Every row gives one point. The last column is the point's height on a tilted bowl or saddle (a function of degree 2), plus a little noise. Count its main directions that bend up, bend down and stay straight.

Points, 10 rows:
[[ 75  18  45]
 [-16  23 -42]
 [-22  28 -35]
 [-51 -60 -46]
 [ -6 -31 -55]
 [-48  26 -39]
 [ 10   2 -39]
 [ -3   0 -53]
 [ 64  -8  19]
 [-95 -28 -52]]
Directions: 2 up, 0 down, 0 straight

Points, 16 rows:
[[ 32  30 -47  30]
 [ 17 -71  31  28]
 [-25  35 -67  39]
 [-37  61 -41  55]
 [  8  37  -9  25]
 [ 35 -67 -49  29]
 [ 30 -38  54   6]
 [ 42 -30 -18  17]
 [ 33  -9  23   4]
 [ 25 -11 -23  18]
 [-71 -16  -9  42]
 [ -8  95  45  37]
 [ 11 -70  17  29]
 [-84  75  38  95]
 [-60  46  64  66]
 [-11  12  35  23]]
Directions: 2 up, 1 down, 0 straight

Points:
[[  3 -17  30   0   0]
 [ 14  -8 -24 -12  -8]
 [ 24  17 -36  13 -48]
 [  4   6  55  21 -27]
 [ 12   9 -10   0  -6]
 [  2  35 -16  22 -43]
 [ -8   8 -20 -22  -9]
 [ 15  24  -9 -24 -12]
 [  4 -10   1   0   4]
 [ -3  45  28  18 -41]
 [ 12  -5  -3 -25   3]
 [-17  -9   0  13  -6]
 [ 28  26   0 -20 -14]
 [ 27 -12  10  18 -14]
 [-31  45   4 -32 -44]
 [ -4  10  15 -16   1]
 [ -1  -8  -7  34 -24]
 [-31  24 -27  32 -58]
 [ 16 -27 -36   4 -29]
 [-67 -43  -5  -3 -65]
 [ 42 -95  12  -5 -95]
 [ 13 -15  -5 -16   3]
 [-19   2 -19 -12 -11]
 [ -4  -3 -14  -8  -2]]
Directions: 0 up, 4 down, 0 straight

Points:
[[  7  44 -21  52  38]
 [-23  31 -22  25 -14]
 [ 41  16 -25  18  31]
 [ 10 -35  82   4 -41]
 [-32 -71 -14 -44  19]
 [-19  20  34  10 -15]
 [-11   0 -51   7  -6]
 [-10 -42 -21  62  26]
 [ 27  41 -26 -30   5]
 [  0  -4 -37  11   0]
 [-76   2  10 -65   3]
 [ 15   2  49  72  34]
 [ 31 -35 -12  -1   3]
 [-59 -45 -33 -22  -6]
 [ 15   5  -2  56  34]
 [ -9  12  38 -19 -17]
 [  0  73  50 -68  32]
 [  8 -26   5   3  -9]
 [ -6 -45  11  74  25]
 [ 34  38 -20 -12  15]
 [ 33  13  17  95  95]
 [ 29  25  -4 -15   2]]
Directions: 2 up, 1 down, 1 straight

Points:
[[  9 -25   7  15  26 -20   6]
 [-11  29   6 -15  26   0 -15]
 [ 12  43 -12  42   2 -21  -4]
 [-21   0  37  -4  -3 -36   9]
 [  0  39 -10  20 -12  -1  -5]
 [-27 -30 -16  -7  14  32   4]
 [-11  61  31 -19  11  -4 -34]
 [-33  39   4  22 -12  -8  -4]
 [-16 -53  46  38   4  46  24]
 [ 53 -31  -3  43 -20  57 -59]
 [ 11 -25  40  67  38   8 -12]
 [ -1   2   4 -20 -34  46 -22]
 [ 28 -13  18  75 -13  -7 -23]
 [-40 -54 -32  29 -58 -20  -6]
 [-28  36  37   0  33 -65 -16]
 [ 14  -2 -42  42 -19  21 -25]
 [ 25 -31 -28   8  -8 -33  14]
 [ -1  10 -43 -29 -49  67 -64]
 [ 43 -19 -10 -18  25  26 -31]
 [ 11 -33  14  17 -44 -27  15]
 [ 10  11   3 -20  37 -42   1]
 [ 44  -7 -34  27 -12  13 -32]
 [  7 -59  -1 -55  40 -31  17]
 [ -7 -20  71   8  -2  25   3]
 [  2   1  28 -20   1  34 -11]
 [  6 -27   4 -28  16  19   1]
 [-63 -46  -3  21  22 -18  -6]
 [-28 -65  23 -21  28 -49  15]
 [ 15  18 -27  30 -24 -13  -1]
 [ 17  11 -13  -9  46  53 -46]
 [ 37 -31 -21 -43  17  -8  -1]
 [-32  25  16  26 -11   5   3]
 [-18   5 -16  -7 -29 -11   9]
 [ -1  18  -7 -10 -30  11  -7]
 [-65 -94  57 -42  15  35  24]
 [ 61  -2 -37  10  -9 -12 -23]
 [-15  43  34  32  17  66  -4]
 [ 14  18 -27 -10 -21  66 -53]
 [-18 -24   3  29  24  33  10]
 [ 51   3  59 -46 -28  21 -68]
 [ 13  52  29  -8   6 -86  15]
 [  4  43  22 -12 -23 -71  21]
 [-30  -3  44  23 -15 -42   5]
 [ 25 -18   9  -9 -36 -21  16]
 [-32  15  -3 -18  27  42 -23]
 [ 45  12   8 -95 -52  30 -95]]
Directions: 1 up, 4 down, 1 straight

Points:
[[-28 -12  19 -12   0  26 -51  56  -5]
 [-17   4  21 -37 -20  27  10  14  -8]
 [  1  43   3 -12  -4 -13  33   5  13]
 [-61  67   1   4 -15   2  73 -13 -39]
 [  6 -47 -18 -27 -30 -27  27 -28  18]
 [ 29   3 -35 -24  16  78 -27  -5 -41]
 [ 20 -31   1  34  35 -29  -1  15   3]
 [-13 -11 -25 -33 -17 -26   3 -24   4]
 [ -4   9   3  43  30  42 -62  95 -36]
 [ 18  43 -37  29 -25 -21   2  25  16]
 [ 13 -33  44  26  56   8 -47  18 -41]
 [-60  -6  -4  16 -13 -30 -29  -5   0]
 [-12  -5 -20   5  26 -32 -22  38   4]
 [-19 -44  40  25 -19  24  27 -19 -29]
 [ 17 -54  -3   4  44  59  35   3 -29]
 [ 68   6  28   2 -27  18  -9 -23 -26]
 [-12 -23  61  77  22 -36  -4  20 -35]
 [ -7  22  -2 -40  17 -30  18  30  10]
 [  5  -1 -17 -49 -73 -15  10  58   0]
 [-56 -26   2 -31   8 -55 -21 -29  -5]
 [ 42 -20 -14   5 -10 -37  -5   7  23]
 [ -5 -23  38  55  18  43  -7  46 -37]
 [-12  -2  -1  31   0 -18 -15   9   4]
 [-36 -80  -6  32  31 -13  36   8 -47]
 [  3  34  20   9   2 -58 -11  43  24]
 [ 38  15 -66  31   7 -16 -11  33  12]
 [-14 -71 -60 -10  19 -17  36  -6 -31]
 [ 26 -23 -78  71  30 -46  57 -21  10]
 [  5  30  19   0  62  18  37  19   4]
 [ 33  15 -29 -28 -35  -8  51 -74 -25]
 [ -3  20 -29  38  19  -8  -4  -5   0]
 [ 41   1 -72 -18   6 -12 -66 -51 -76]
 [-15  39  31  60  -9  27  21  40 -17]
 [ 67  35 -27  38 -82  55  35  17 -84]
 [ -1   1  68  41  30 -75  -8  47 -16]
 [  7  69 -17 -63  31 -23 -11 -18 -31]
 [ 37 -14 -45 -71 -14 -33   9 -38  -2]
 [  6  29  -2   7  -8 -27 -35 -33 -14]
 [ -6 -42 -25 -34  24  23 -33 -51 -40]
 [-15   7 -53  24 -92  39  16 -24 -95]
 [ 17 -37  26 -13   1  57  17  -2 -22]
 [  8   7  25  34 -30  62  -9 -45 -69]
 [  3   4  19  -3  60 -12 -36 -25 -35]
 [ 31   9 -15  65  30 -46  44 -23  32]
 [ 32  21 -57 -44 -70 -24 -12 -32 -32]
 [-33 -18  -6 -44 -22 -10  16 -16   2]
 [-10 -37 -16 -11   9  87  32  59 -56]
 [-33 -25 -45  43   4   1   8  -7 -36]
 [-50  43 -21  81 -32  10 -17 -19 -56]
 [ 32   8 -32  30  -8 -52  17   8  38]
 [-16  40  48 -22  74 -32 -15  54 -30]
 [ 45  -6   7 -14  -4  21 -32  32  -9]
 [-26 -54  -6 -18  46   7   2 -39 -41]
 [-46 -25 -33 -61  19  16  24 -17 -46]
 [-11 -28  18 -23   2 -11  57 -19  -7]
 [  2 -40  -8  32  15  -1   8  31  -4]
 [ 56 -18 -12  30  31  29  56  20  15]
 [ 25  19  36  24 -14  -6 -32 -10 -17]
 [ -9  24  31  14  26  -9  65 -29 -13]
 [  4  -9  15 -21 -40 -52 -11  22  35]
 [ 15  24 -38 -20 -22  59  10 -29 -52]
 [-33 -20 -10 -19 -63  45   6  -4 -28]
 [  0 -44 -32 -75  20   0  17  -3 -14]
 [ 55  11 -25  24  22   0 -21  13   8]
 [ 14  -1 -24  69  21  53 -37  -5 -54]
 [-30 -30 -23 -13 -65 -10  86 -35 -42]
 [-18   7 -21  46 -36  -1 -36   7 -22]
 [  4  12  51   3  41  -2  14   8 -12]
 [ -8 -71 -34  18  78   0  47  29 -51]
 [ -3 -16  16   5 -20  26  22  -6 -12]
 [ 15   4 -29  25  93 -39  -9 -53 -41]]
Directions: 1 up, 5 down, 2 straight

Points, 68 rows:
[[ 39   8 -24  -7  -6   3  11 -13 -38]
 [ 16  10   3  -3  64  -4  20  28 -90]
 [ 34   0 -30  -1 -11  21  30 -43 -50]
 [ -3   0  15  10  44  36 -11   7 -29]
 [-36 -30 -34 -26   6  -1  -7   2  50]
 [-23  19  45 -45  13 -33  14  20   6]
 [-36  -9  13 -82   2 -20  19 -11  65]
 [ 29 -18   4 -25   2 -23  15  14 -50]
 [  1  34  48  18 -41  32  40   8  65]
 [-44  -7  -6  22  23  30  -2  31 -55]
 [ 28  12  10  16  37 -22 -13  12 -59]
 [ 11  34 -35  -1 -46  -5   7  18  55]
 [ -6  -4  -6 -18   9  -9   4   4   7]
 [  9 -16  21   8  18 -25  19 -38 -29]
 [ 15  -2  13  29 -18  45  10 -17  36]
 [ -4  24  -6  23 -20  28 -17   2  15]
 [  7   8   2  13  10   0 -15  16 -15]
 [ -7   2 -23  -2   9 -18  50  27 -17]
 [-47  17  20   9   4 -13  -2  20 -14]
 [ -7 -11  25  -4   9  14 -15  -8  14]
 [ 36  -9 -38   2 -23  69  39  -7  30]
 [ 11  -7   2 -38  37 -37 -26  39 -14]
 [-24   5 -34  -9 -28 -11  20  28  65]
 [ -6  -7  27 -19  12 -22  -7  -5  10]
 [ 15  -3 -23  32 -42  25  14  42  53]
 [-12  28   8  53  31   5 -25  -5 -13]
 [  6  -7   4  -9  -4  -2 -53   3  10]
 [-40  -7  12  14  -7  23 -21 -12  -3]
 [  5   7   8 -55  21  -3 -10   7  45]
 [ -8   9 -35  14 -28  17  44 -20 -19]
 [ 29 -27  23  24  -3   2   6  33 -65]
 [-17  18 -18 -15  22 -14   9 -27  13]
 [-18 -30   8  30  14   4 -12  45 -64]
 [-14  -1  -3  31 -49  48  17   1  43]
 [ 26  10  15 -29  -9  11 -36  25   7]
 [ 13  24   0 -39 -41   0   8  -3  37]
 [ 18  -5 -21  27  19 -34  -5   8 -37]
 [ -9 -33  34 -24  -5  13  14 -14  20]
 [-36  -2 -16  95   6 -24 -43  71 -52]
 [ 23 -10 -18  13  31   5  17 -34 -46]
 [-28   7  -8 -20 -39 -19  13 -29  -3]
 [  6  39  -8  19  37   0 -11  19 -11]
 [-53  32  46  12  25  46  20  -8 -68]
 [ 19 -26 -13  15 -18   9 -24  20 -10]
 [-28  26  22  26  25 -48 -14 -12  38]
 [ 17   6 -24  25  39  11 -34   2 -55]
 [-23   9   7  22  -6  -7 -29   5  18]
 [ 31  -1  28  16  10  19  28  54 -88]
 [ -7  21 -28  23 -11  -2  -5   1  12]
 [ 42 -35  -7 -28 -31   5  15  14 -16]
 [ -4   3  27  10  47  15 -20 -13  -3]
 [ 23  55 -18  11  -2 -10 -12  -3  39]
 [ 25  -7   7 -48  19   2  30 -23 -21]
 [-10  33  20  -2 -11  -9  10  -6  25]
 [  8  45   4   8  30   2 -35 -14  41]
 [ 28  18   8  17   5   0   6 -11   0]
 [-25  14   2  -9 -20  10   8   5  23]
 [ 35 -48 -48 -20  24 -21   1 -23 -95]
 [  9 -28 -74   5  17 -11 -16   3 -45]
 [-25  -9 -37   3  17  28 -49  19 -38]
 [-18  37 -25  20  22  49  12  11   7]
 [-20   5  28  12   6  -9 -37 -34  55]
 [ 16 -29  29 -32  31  15  25  18 -47]
 [ 10   3 -44  -2  22  -5  49  -8 -49]
 [  5  47  18 -21  30 -26  19  -5  28]
 [-16   3 -13 -43 -22  11 -13 -31   6]
 [-17  -1  58  23  17   7 -11   7 -42]
 [  5  32   1  26 -13  30 -32  29  -1]]
Directions: 4 up, 3 down, 1 straight

Points (64 x 9):
[[ 18  -3  13  11 -29  12 -42  11  -3]
 [ 22 -57 -12 -36  -9   8  25 -22  14]
 [  4  21  -4  37 -15 -17 -19  -1  -3]
 [ 17  -7   0  52 -13  -8   1   2  -5]
 [ -3 -12  -3 -13  44 -26   5  38  21]
 [-24 -33  -4  50 -13  -7 -41 -82 -32]
 [ 14   4 -14 -42  18  44 -39 -20  -4]
 [-95   1 -49  20   7  55   2  23  -8]
 [ 13  16  -6  -8 -31   0 -44  29   2]
 [ 21  47  10  19  12 -26 -26 -18 -19]
 [ 19 -14 -15 -15  39 -47 -24  26  14]
 [ 17  20 -11 -38  35  -4 -38   4 -23]
 [ 24 -14 -31  -8  -2   5 -57 -12 -23]
 [-12  18  40   5 -34 -25  33  25   7]
 [ -9  39  16  13 -31 -39 -55  23   9]
 [-42 -16  22 -58  39  35 -53   8 -73]
 [ -3  28  25 -16  26  -9 -63   7 -41]
 [  1  21  23  -1  -9  30 -17  28 -23]
 [-26  33  11 -25 -25  -1   1  27   1]
 [-23  -3  11  72   7  32  10  29 -31]
 [  3  -8 -44  -7 -24 -23  10  12  21]
 [ 11  45  44  -6 -20 -60  12  10  22]
 [-18  29 -27  35  22 -29 -34  30  19]
 [-40  11  -2  10 -28 -13 -37  -1   0]
 [ -6  11 -25  -2 -34 -11  -2   2   8]
 [ 16 -13  15  13 -14  -8  -8  26  11]
 [-60   3  10   1   9  -9 -29 -46  -2]
 [ 23  -6  12  15 -27 -12 -19  39  23]
 [  9  53  22 -30  70  14 -14 -16 -52]
 [ 30  17  16  -2 -20  14  -9 -18  -9]
 [-49   3  22  83   3 -47  11 -25   1]
 [-15 -25 -22  -2  -8 -12 -75  40 -22]
 [ 10  -2  -5  -2  33  20 -50  17 -32]
 [ 23 -11 -17  -8  14   3   8 -20   0]
 [ -6  -9 -43 -18 -10  14   4  17  17]
 [ -5 -21 -30 -51  44 -12 -31 -28  -5]
 [-38 -47  23  48 -59   9  22 -41 -79]
 [ 26 -35 -66  -9   8   1   7 -19  -1]
 [-16  -6   8   5  -7  12  36   7 -17]
 [  2 -28  51  -8  17 -73  -1  13  46]
 [-22 -17  36  72  26 -13 -59 -20  -5]
 [-43  -6  21  20  37  13  11   2 -46]
 [ 23  22 -14   6   5  21  31  55  22]
 [  0  42 -71 -28 -12  21  42 -25  32]
 [  3 -23  -8  15  23  20 -10 -31 -28]
 [-10  -9 -30  67  -9   3  19   3 -21]
 [ -4 -41  14  25   7  63  -2 -15 -59]
 [-10 -37  48   3 -25   8  -5  43 -16]
 [ -3  -1 -29  11  -4  39  30  15  -3]
 [  0  37   1  77  34 -18   0  49  30]
 [ 16   3 -45  33   2 -38 -23 -59 -27]
 [ 31  13  12  12  -6 -16  33 -43  -8]
 [-24 -16 -13 -24 -35  -2 -24 -20   0]
 [  6 -26  27  19 -68 -34  32   5  30]
 [  9 -14 -21 -16 -37   9  43 -29   8]
 [-49   3 -24   1  -5  23  22 -32 -19]
 [-54 -33 -22  53   4  -4  22  14 -26]
 [ -4 -49 -25 -38  13   4 -38  20 -28]
 [  8 -31  -4  52   4 -10  28 -45 -39]
 [ 16  -5   7  19  18 -11 -34  24  -5]
 [-40   5  37  20  14  61 -34 -18 -55]
 [-30 -32  70 -16  47   4 -38  11 -95]
 [  2  64  -2  25  15 -13  80  10 -36]
 [ -1 -20   2  29  21  12 -16   9 -18]]
Directions: 4 up, 3 down, 1 straight

Points, 75 rows:
[[ -1  41  35  23 -32 -20  21  -4 -24]
 [ 35 -18  51  50 -20  29   8  -2 -55]
 [ -5  22  28  -3 -10 -64   1 -11 -26]
 [ -4 -13  20   5  14   7  30  35 -14]
 [  4  10  -7 -31  -7 -39   1 -62 -44]
 [-12  24   6 -10 -13  49 -17 -12  -2]
 [ 15  40  42  25  11  -7  29  15 -20]
 [ -4 -22  -7 -44  11  -1 -10  10  43]
 [ 39  48   4  29 -44  -7   0  22 -52]
 [  0  32  22 -11 -29   0  -1 -14 -22]
 [ 46  -9  -8  23  -2  13 -39 -41 -43]
 [-29 -20 -12   8 -35   5  29 -17 -56]
 [ 12   8  19   1 -23  14  -9  41 -33]
 [-21  22 -21 -41 -30  -7 -24  33 -18]
 [-31  -5  -1  19 -27  24  12 -12 -27]
 [  6  -2  60  51 -22 -48  -8 -12 -65]
 [ 12   6  34 -59  37  13   3   4  93]
 [-38   7 -12   3  14   0  -6  18  25]
 [  3 -28 -50 -13 -42 -37  24 -34 -74]
 [-15 -14 -41  17   3 -36 -12  10  -8]
 [-11 -16 -30  -7 -22 -10   5 -34 -49]
 [ 30 -44   0  10   5   0 -14  14  -6]
 [ 35  26  -2   8  17  33 -24  -1   9]
 [ -2  29   4  16 -46  22  -2 -14 -49]
 [-21  26 -15 -22 -23 -27  35  24 -35]
 [  7   9 -12 -10  28  24 -24  -4  54]
 [-37 -70  -2  -8 -23   7  35   5 -58]
 [ 57  -3  32   1 -19   9 -15 -34 -49]
 [-20  38   9 -32  -4  45  12  32  -9]
 [ 11  20  -8 -17  10  -7 -26 -75 -37]
 [-13 -37  33  24 -47  11   7 -23 -41]
 [-21  28 -14  29   2 -21  -7  54   4]
 [-32  30 -19  18   9 -18  -8   5  11]
 [ 18  -1  17 -13  -4  16 -24  26   1]
 [ 23 -18   4  17 -10  -7   0  10 -20]
 [  9  50   5   0 -11   3  12 -41 -17]
 [ 14  -7  42  14  12 -41 -12  27 -26]
 [  8  49   3  20   4  12 -11  14  -2]
 [-25  -4  16  -7  -7  -6 -27 -13   1]
 [ -3 -22  70   9  -6  32  16   2  10]
 [ -2  17  39 -43  41  26 -31 -42  95]
 [-17 -36  21  14   3  24 -22 -13  14]
 [ -8  14   4  23 -18  17  36  30 -39]
 [-45  18 -35  24  11 -36  17  23 -18]
 [  2 -59 -20  18   7  -1  16 -12 -35]
 [-33 -10  24  -1 -63 -13  25  27 -51]
 [-22   6   6 -28  39   3  95 -21  -9]
 [ -3  20  -8  57 -28   4 -27  -6 -24]
 [-25   7  -2   3  -7 -27  -3   5  -9]
 [ 39 -18  -4  24   5  -8 -19   1 -13]
 [  6   3  -6  18  -7  30 -19   4  -3]
 [ 18 -33  11  -7  31   8  32 -33   8]
 [  2 -25 -45  -2 -23  -2 -18 -52 -65]
 [  7   5   3 -16   8 -36  25  -5   0]
 [  8 -14  -4 -18 -20  25  44 -31 -16]
 [ 47  24  -8  26 -19 -54  -6 -11 -25]
 [-37 -33  33 -12 -10  52  -3  10  33]
 [ -7  40  -1  -7 -10  35  -1 -11  -7]
 [  7 -28 -22  -2  24  20  16 -29  13]
 [ 18   5 -16   1 -12  -9  20 -28 -19]
 [-45  -4  54  17 -15  18 -50 -21  22]
 [ 42 -28   9  69 -25 -19  13 -19 -66]
 [  2  10 -11 -14  27  27 -33  49  54]
 [ 33 -37  73  -6 -14 -16  23  -4 -30]
 [ 26  -9  21  18  41 -13  19  12 -10]
 [ 14 -33  -6  12  19 -35 -14 -15 -24]
 [ 31   0  16  -1 -21   7   6  -2 -20]
 [ 10 -59 -32   9   8  -2  -4  -5 -11]
 [ 11 -24  16   0  58  40   4 -42  63]
 [-15 -43  21  14  51  29  33 -25  23]
 [ 24  -6 -10 -47  20 -15 -28 -11  55]
 [ 19 -27 -27 -21  17   6  14   4  26]
 [ 34  24 -19 -66  23  27 -26 -47  67]
 [-15  -7 -22  34  37 -38 -11  66  21]
 [-39  28 -35 -32  32 -43   9  13  23]]
Directions: 3 up, 3 down, 2 straight

Points, 65 rows:
[[-17  -6  30  34  58 -11 -37 -10  21]
 [ -6   4 -18  49  -7 -26 -10  15 -14]
 [-17 -23 -22 -13  20  15   4  17   4]
 [-66 -21  18 -24 -44  26   5  -5  42]
 [-22  -4  45 -26  26 -73  13  55 -74]
 [  9  25  -8   9 -23  25  -1   4  -5]
 [-13  42 -51 -57   5  31   5  19   4]
 [  6  -9  -7 -60 -16   3 -13 -11  -5]
 [ 20   4  23  16  28  -6   2  31   3]
 [-21 -13 -20  27  15  10   8  23  -5]
 [-40 -20  88  19  28  12  -5  12 -71]
 [ 15  46  39  23 -24  50  -7  10   3]
 [-18 -22 -40  -6 -17  19   4 -17 -61]
 [ -2   9  17  -1 -48  29 -52  -6  62]
 [-31  43 -53   2 -32 -26 -49   5 -12]
 [ 16  -8   9   1  -7 -36 -22  -8  -6]
 [ 16   5  15 -25  12   2  -8   5  18]
 [ 48   6 -26 -31  19  -8   0  28 -54]
 [-44  -1 -31  20 -35  15 -95   3 -65]
 [-23 -12  17  23 -13  31  35 -45 -19]
 [ 32  -1   4  22  31 -14 -10   2   5]
 [ 16 -15 -31  48 -32 -12  46   2  -7]
 [ 11  -5 -54 -26 -15 -17   1  -5 -95]
 [ -6 -12  35 -27  16  -1 -11   2  20]
 [-55 -20  33  13 -18  29 -11 -18 -27]
 [  4  46 -29   5  29 -14  16  -5 -27]
 [ 26  15  12  26  33  14  -8   1  10]
 [ 38  20 -50  -1  51  23 -14  -4 -52]
 [  8  33  30 -17  22  -7  -7  11  29]
 [  7  -9 -17  41  20  57 -20 -15  -7]
 [ 34  36 -36 -10  44   1   3 -55 -90]
 [  3  36  44  11 -22   2  42  47   1]
 [-22  27 -15  -1 -41   7  27  19  29]
 [ 30   2 -52 -19 -54   7  37   5 -61]
 [ -8  26  -7 -13  11  -8  17  -3  -1]
 [-53  -3  19  32  25  32  -4  23  -3]
 [-15  15  46   1 -11  21 -27   1  43]
 [-19   5   1  34 -52  36   5  40  17]
 [ 29 -19  44  19   4  13  64  20  -4]
 [-33 -41 -22  45  18 -10 -41  19 -56]
 [ 10   1 -12 -76  51  13  65  13 -54]
 [-10 -34 -23  47 -13  14  24 -17 -38]
 [-29  20  22 -36  39 -33   4  29  20]
 [  6 -16  -7 -24 -16  15  13 -24 -16]
 [-13 -48  48   7 -25  15  14 -16   6]
 [ 16  -2 -18  54  -6 -37 -43 -24  -8]
 [  3 -17 -39   1 -26  -9 -27   0 -49]
 [ 15  58 -21   3  25   1 -30  -2  21]
 [  9  17   5 -17 -17  15   2  -8  16]
 [ -7  21   5  42  -3  67 -42  41  22]
 [-27 -13  -1  -4  -4  26  -4  17  25]
 [ -6 -34  -9 -36 -36 -44  -6 -23 -77]
 [ -9   3 -61  49   4   6  14 -14 -90]
 [ 19  19  12 -24 -15  24   1 -42   0]
 [ 45  12  30  34 -28  -6 -26 -38  17]
 [  6 -13 -23 -59   8 -22   0  -5 -75]
 [ -5 -27  -9  33  27 -10 -30  -2 -12]
 [  6  20  -1   8 -50  68  40  29  29]
 [-17  -2   4 -17  17   3  40  -2  12]
 [ -9 -13  -2  62  30  32   4 -16 -17]
 [ 18   4   6  22 -34  14  56  32  22]
 [-22  20  19   9  45  22  38  -5  22]
 [ -7  -5 -26  38  38 -37  18 -11 -10]
 [  7 -44  28  -5  30  15 -40  10  43]
 [-34   5  46 -17 -32  -5  23  29  48]]
Directions: 4 up, 3 down, 1 straight
